Each wall is flat, endless, passes through zero and stands at right angles to its row. A trip goes straight from one point to another. List the walls that it crosses, first one first.
(in the rows, 128 means zero)

Walls:
(1): [ 90 131]
(2): [108 104]
Trips:
[138 145] to [150  57] => 2
[154 116] to [ 60 114] => 2, 1
[191 123] to [156 136] => none
[155 122] to [142 143] => none
[101 145] to [172 141] => 2, 1
[93 73] to [104 168] => 2
[ 92 124] to [163 112] => 1, 2
[112 150] to [146 162] => 1
[139 152] to [163 147] => none

Walls:
(1): [138 153 115 121  67  99 183 140 189]
(2): [163 145 113 185 103  90 137  96 138]
(3): [ 66 170 164 121 142 151 117 172 141]
(4): [ 55 138 116  97 148 165 178 157 127]
Trips:
[135 112 127  88  60 114  88 169  91] to [135 140 105  86 134 134 160 144 191] => 3, 4
[162 138  97  94  85 143 109 145 115] to [ 95  75  93 106 188 175 111 159 114] => 1, 4, 3
[123 145 137 191 145  70 150 166 152] to [133 176 103 135 176 131  83 140 110] => 1, 2
[125 119 128  79 146 136 171 159 133] to [106 137 108 129 151 119  98  64 143] => 1, 3, 2, 4
[184 131 137 151 134 100  94 139 134] to [110 131 145 159 166 149  73 132 131] => 3, 2
[178 145 145 124 109 143 110 177  94] to [155 145 110 122 157 150 106  95 104] => 3, 2
[145  80  77  86 150 110  71 113 122] to [110 114 116 127 143 154  99  56 167] => 2
[113 128 149 130 122 129 126  89  77] to [105 157 136 135 128 121 174 125 150] => 4, 3, 1

Walls:
(1): [142 112  95 145 130 131 159 126 150 115 181  91 153 168  73 140 118 129
 161 101 142 106 169 134]
(2): [120 115 107 171  97  92 125 128 103 111 156 153 101 149 122 169 150 118
 101 167 169 174 127  68]
(3): [145 182 128 167 116  92 157  74 122 138 139  97 135 108 146 102 167 121
  93 125 156 137  81 163]
Trips:
[ 62 119 160 114 107 157 156 159 116 129  91 116 135 132 105 127 150 128
 115 136 135 107 135  81] to [113 152  93 104 166 104 102 181 174  95 182 125 144 145 124 141 187 125
 162 118 106 162 101  96] => 1
[155 131 175 144 137 186 156 137 142 115 193  38 118 179 119 108 104 127
  94 109 170 126 156 155] to [149  95 124 101 156 111 147 163  99  95 125 102 111 143 134 114 159 127
 120 129 134 178 146 145] => 2, 3
[188 101 173  89 125 156 158 143 106 108 177 159 126  84 156 143 105 129
 149 121 133  91 108 110] to [ 96 136 103 142 103 123 124  79 137 179 128  70 156 180 112 173 133 113
 117 171  90 130 121 147] => 1, 3, 2
[130 119 108 146 199 133 152 132  94 166 130 110 182 121  93 136 152 174
 139 170 113 142 109 135] to [125 154 142 152  57 108 110  99 153 103 106 142 164 160 105 114 119  97
 103 137 148 137 146 171] => 2
[134 124 164 152 146 147  65 116 111 156 158 158 133  69 111 138 172 153
 153 102  79 146 131  86] to [181 146 108 131 109 150 121 106  90  69  99  95 142 152  42  53  95 150
 162 134 101 154 144  90] => 2, 1
[122 102 140 162 136  85 113 105  61 124 142  84 109 134 185 149 130 133
  98 103 123 144 189 162] to [154 143 137 109 127 117 164 145 125 140  81 130  95  60  89  90 157 124
 134 119 137 154 195 162] => 2
[141  93 134 120  88 141  76 158 117 121 156  59 148  64 111 118 144 128
 102 154 162 101 133 121] to [126 121 101 160 125 102 142  79 123 144 114 188 115 166 213 185 108  89
 125 138 172 138 130 129] => 1

Walls:
(1): [117 143 123 145 140 153  90 136 131 144 145 157  69 151 111 126 119  86
 119  79 108 163 110 128 120 130 113 117  98 111 148 155 130 147 110 129
 139 117 153 103 175 152 143  82 119 115 114  94]
(2): [125 116 117 132 113 156  97 107 154 144 153 147 146 128 155  92 119 170
 129 158 119 161 101 155 145 132 108 160 111 129 108 150 108 114 122 141
 140  50 118 164 147 120  95 146 106 122 151 120]
(3): [109  98 120 117 125 123 145  91  97 111 148 155 119 148 128  90 129 134
 109  56 108 149  92 205  92 114 126  97 111 139 111 135 124 144  92 106
 131 104 122 157 135 149 127 171 142  92  93 140]
(4): [145 142 198  96 121  88 108 105 146 131 164 157 104 119 132 124 146 138
 148 160  83 163  72 140 101  77 124 138 111 115 121 132 149 112 130 101
 152 137 159  91  92 128 130 113 136 129 115  72]
(5): [115 152 118  91 123 124 132 116 134 141 109 112  70  89  89 114 111 149
  85  96 169 110 115 110 136 112 105 144 135 125 100 158 133 123 116 140
 125 143 140 150  83 141 113 115  99  86 104 108]
(6): [176 170 151 148 130 117 139 141 135 144 144 143 124 103 102  91 146 108
 133 127 113 110 122  78 118 124 111 155 113 105 124 148 148 139 148 161
 109 121 136  82  97 154 130 143 129 142 129 122]
(7): [147 141 151 129 147 121 141 147  90 123 121 115 123 103 136 165 119 170
 119 144 138 122 123 123 120 129  82 107 119 179 151 100 147 115 173  76
 153 147 105 123 101 147 131 177  96 108 130 133]
(8): [104 132 146 129 119 123 126  85 181 153  94 141 134 141 164 103 109 106
 106  91 163 143 162 109 150 167 108 147 130 118 117 104 119  82 128 120
 110 112 108 132 119 157 136 124 144 109 163 131]
Trips:
[111 101 164  78 126 175 138 108 118 152  78 197 112 164  94 155 104 109
 123 129 110 158 171 128 119 105  81 110 137 150 100 129  83  92 161 124
 127 114 120 101  96 130 149 141 135  94 134 148] to [119 120 115 135 134 148 108 144 135 199 103 129 134 122 155 128 125 141
  81 151  74 109 137 138 181 149 124 143 167 145 132 118 137 135 127 158
 116 110 142 103 179 142  82 146  88 107 152 120] => 2, 4, 3, 5, 7
[151  81 103 126 112 136 122 140 159 137 143  92 107 123 149 109 131 171
  68 114 141 167 169 103 162 154 123 111 127 121 135 150 108 120 153 127
 110 108 117 196 151 163 151  92 100 108 119 119] to [ 67 143 120 188 148 166 113 136 114 117 103 115 142 129 125  95 120 168
 137 159 141 150 140 132 104 131 119 136 120 140 175 119  90 156 125  93
  92 100 107  98 104 126 108 177 109 134 119 159] => 7, 3, 1, 5, 8
[158  95 115 180 135 136 131 100 180 114 131 130 134 147 116 103 114 122
 105 140 109 134 181 111 104 123  91 129 100 166  64 145  85  80 151 176
 161 151 131 140 122 119 131  87 108 120 121 153] to [130 138 111  66 131 160 123 106 102 169 132 112 117 118 101 130 154 105
 143 170  95 138 122 104 118 108 134 127 180  98 140 152 113 129 144 125
 193 120 124 119 147 153 112 105 150 103 138 165] => 1, 4, 8

Walls:
(1): [ 77  65 101 139 170 142  84 177 113 116 113  66 118  89 126 187 148 126
 119 153 145 120 147 133 202 110 147  95 118 146 154  88 116 108 159 111
 101 108 159  64  73 126 134 134 127 125 196 132]
(2): [118 121  75  96 190 100 154 122 141 161 196 154 131 113 143 103 184 100
 106 103 179 104 133 112 149 146 117 146 105 126 110 148 134  63 119 155
 102 131 116 130  94 134 135 108 145 137  88  88]
(3): [ 44 122 112 140 135 126 189  50 132 104 163 132  94 194 145 135 133 136
 169 108 125  85 124 142 136 102 109 109 116  98 163 150 191 142 198 121
 133 124 108 170 161 139 151  93 154 148  85 145]
(4): [122 104 130 130 154 146  92 144 132 114 125 121 106 117 170 129 145  96
 111 123 148 136 126 108  85 179  44 172 173 149 128 106 201 123 148 162
 144 165 105  86 173 123 104 142 197 146 132 103]
(5): [126 122 103 148 108  84 180  89 129 119 180  96 114 112 130  96 100 118
 135 122 143 120 179 136 129 176  52  99 155  92 109 179 101 136 107 173
 108 130 104 155 158  71 136 123 141 175 118  65]
(6): [114 135  83 114 145  92 113 113 155 103 118 110  61 126 120 153  96  82
 110 127 109 139 143 123 161 127 126 164 152 109 143 127 157 141  75 146
 157 117 142 140 156 111 147 115  95 107 125 194]
Trips:
[142 139 114  49 185  85 138 196 133 106  66 152 118 123 145 137  84 142
 158  90 124 129 119 197 193 148 178 141  83 116  95 169 143 152 115 148
 172 122 119  99 121 129 145 131 153 123  86 160] to [127  59 106  90 162 130 123  89 119 134 154 145 103 107 139  76 139 151
 120 177  94 104  76 164 132 130 103 173  93 111 148 135 176 133 115 135
  90 141 138 138 195 128 129  95 115 137 111 124] => 1, 3, 4, 5
[142 131 119 159 109 145  57 122 149 122 109 132 129  86 133 141 166 100
 131 109 123 154  85 157 177 121  94 163 187 181 123 154 135 130 111 144
 114 130 122 123 172 176  89 106 139 169 136 118] to [145 189 145 115 127 173 101  73  83 131 128 139  93  98 137 129 110  64
 113 102 100 147 188  95 101 147 117 134 131 133 138 109 127 115 134 132
 136 145 170 128  37 185 145 137 174 140 145 136] => 2
[ 86 171 124 148  57 173 142  97  95 187 111 175  96 108 158 163 179  93
 152 105 170 195 119 122 136 107 111 127 120 177 113 148 134 140 123 101
 130 174 106 145 158 187 147 114  98  95 144 113] to [129 133  97  99 151 143 135 147 155 139 125 148 115 132 123 148 121 123
 163 148 159 127  96 115 126 104 111 129  77 180 117 113 157 110 118 174
 152  85  67 142 132 174 117 158  97 150 104  52] => 2
[132 156 145 119 130 155 118 127  55 160 133  79 126  88 123 115 148 127
  95 103 115  81  92 124 164 115 183 122 113 132 120 183  88  90 119 104
  44 148 114 144 160 157 115  54 156 148 159 130] to [115 126 103 129  94 137 130 131 167 137 123 144 169  90 103 111 141 140
 121 197 145 102 125 151  84 125 142 200 114 198  72 171 120 140  94  54
 153 193  66 136 100 189 136 162  79 132 143 150] => 1, 2
[127 228 154 147 110 181 223 113 142 114 102  79  81 167 109 176 195 184
  87 151 166 162 175  79  49 134  83 116 105 120  60  78 156 143  91  95
 121 165 150 114 106 156 127  86 147 106 181  89] to [113  85  78 127 148 112  90 144 106 169 132  71 138 116  80  88 117 105
 160 155 179 128 126 135 120 205 123  58  81 151 131 118 111  68 104 114
  97 118  74 151 146 132 140 105  81  81 159 141] => 1, 2, 4
[120 179 176 118 161 127 111 161  77 131 161  95 160 113 164 122 118 143
 137 101 148  93  98 147 186 138 175 136 130 107 134 182 161 115 144 121
 114 137 142 183 135  98 163 148 105 161 161  85] to [170 188 102 124 116 142 143 100  58  90 168  82 107 141 139 112 144  81
 105 120 141 125 169 122 110 132 151 144 111 125 131 151 186 126 183 145
 120 139  91  89 128  67  90 113 120 101 139 148] => 4, 1, 6
[124 117 139 203  92  94 174 116  93 113 120 126 102 167 141 142 143 168
 146 179 134 135 189 123 143 130  88 107 113 192  76  94 118 137  87 136
 124 112  36 137  80 220 172 111 130 129 137 122] to [133  84 124  96 107 126 120 105 135  94 118  88 132 119 116 111 123 117
  91  92 125  87 147 118 152 107  91 105 144 144  92  98  82 159 184 154
 125 134 130 121 151 103 129  96 157 112 120 152] => 4, 6
[150  85 111 148 151 139 173 138 141  96 135 139 129 146 144 133 134 114
 176 133 183 100 101 167 124 154 149 149  81 176 150 136 113 110 168 143
 108 108 138 149 107  93 100 134 127  88 166 202] to [134 137 150 115 155  71 174 143 110 101 148 106 154 123  98 107 176 188
 113 129 106 135 144 113 123 137 147 143 111 146 152 145 155 173 123  87
 113 154  85 125 124 178 135 124 117 107 141 135] => 1
[107 100 145 104 161 106 130 154  98 143 169 127 114 123  83 131 110 120
  81 166 101  90 190 126 141 157 181 111 149 112 111 129 136 154 144 134
 122 101 136  94 149 133 130 135 169 168 134  68] to [ 95 123 169 129 138 118 141 171 127 110 128 144 151 130 160 219 102 145
 157 130 116 121 110  92 125 143 179  84 143 112 153 140 124 117 190 134
 111 152 117  91 131 161 117 105 139 134 168 140] => 3, 2, 5, 4

Walls:
(1): [136 106 175  86 115 174  74 148  96  69  85 122 168 182  95 123 139 109
  85 173 144 129 184 122 132 110 107 148 179  90 112 117  86 126 103 126
 124 116 100 154 149 152 123 145 152 140 103 132]
(2): [122 122 126 141 125 166 161 141 144 104 147 114 111 158 186 166 183 137
 123  96 142 152  91  77 119 132 103 134  60 151 132 183 123 109 122 159
 115 101 116  82 103 142 105  93 105 104 136  82]
(3): [122 119  70 157 133 130  60 182 102 160 144 154 128 126 160 110 135 148
 108 119  75 116  83 169 128  99 103  95 143  56 159 178  84 108 166 131
 130 132 155 144 141 151 181 106  65 184 105  93]
(4): [126  88 123 137 111 190 117 160  99 204  40 124 104 125  90 182 153 178
  97  76 203 131 158 142  84  68 120 109 188 153 142 168 101 116 114 168
  93 104 114 129  86 126 117 171  87 137 222 122]
(5): [106 152  97 152 112 135 166 175 117 138 115  77 131 138 118 149 128 104
  93 131 162 116  74 129 103 121  96 124 148 128 146  89  93 125 176 126
 147 138  87 148 133 179 133 183  91 112 180 147]
(6): [103 172 135 105 158 118 165 114 117 161 117  66 144 163 132 125 153 155
 136  69 101 123 163 120 113 104  81 144 124 123 119 161 132 158 102 121
 147 125  90 128 185 134 148 123  99 120 158 173]
Trips:
[128 130 175 132  89  92 162 193 129 132 124 118  98 156 131 152 140 164
 182 128 118 124 119 147 167 132 138 190  90 122 155 122 145  71 123 143
 120 116 141 141 160 143 148  27 133 100 120 151] to [178 110 164 118 190 100 125 150 112 128 137  82  85 106 143 126 178 152
  88  80  75 148 162 175 173 123 159 124 160 147 170 119 115 140  98 121
 109 110 127 172  94 153 168 109 118  90 151 131] => 3, 4, 2
[132 130  64  79 136 151 134  73 126 193 140 132 124  95 114 123  91 179
 119 103 153 143 166 135 106 102 152 105 107 138 116 154  60 139 133 106
 136  79 153 167 143 128 181  86 119 187 150 123] to [121  95 130 143 114 133 141 158 104 119 170 113 153  99 130 125 124 149
  81  86 129 123 127  75 139 108 122 139 180 101 186  96 113  71 122  87
 116 137 131 123 129 106 129 183 181  96 131 103] => 5, 1, 6
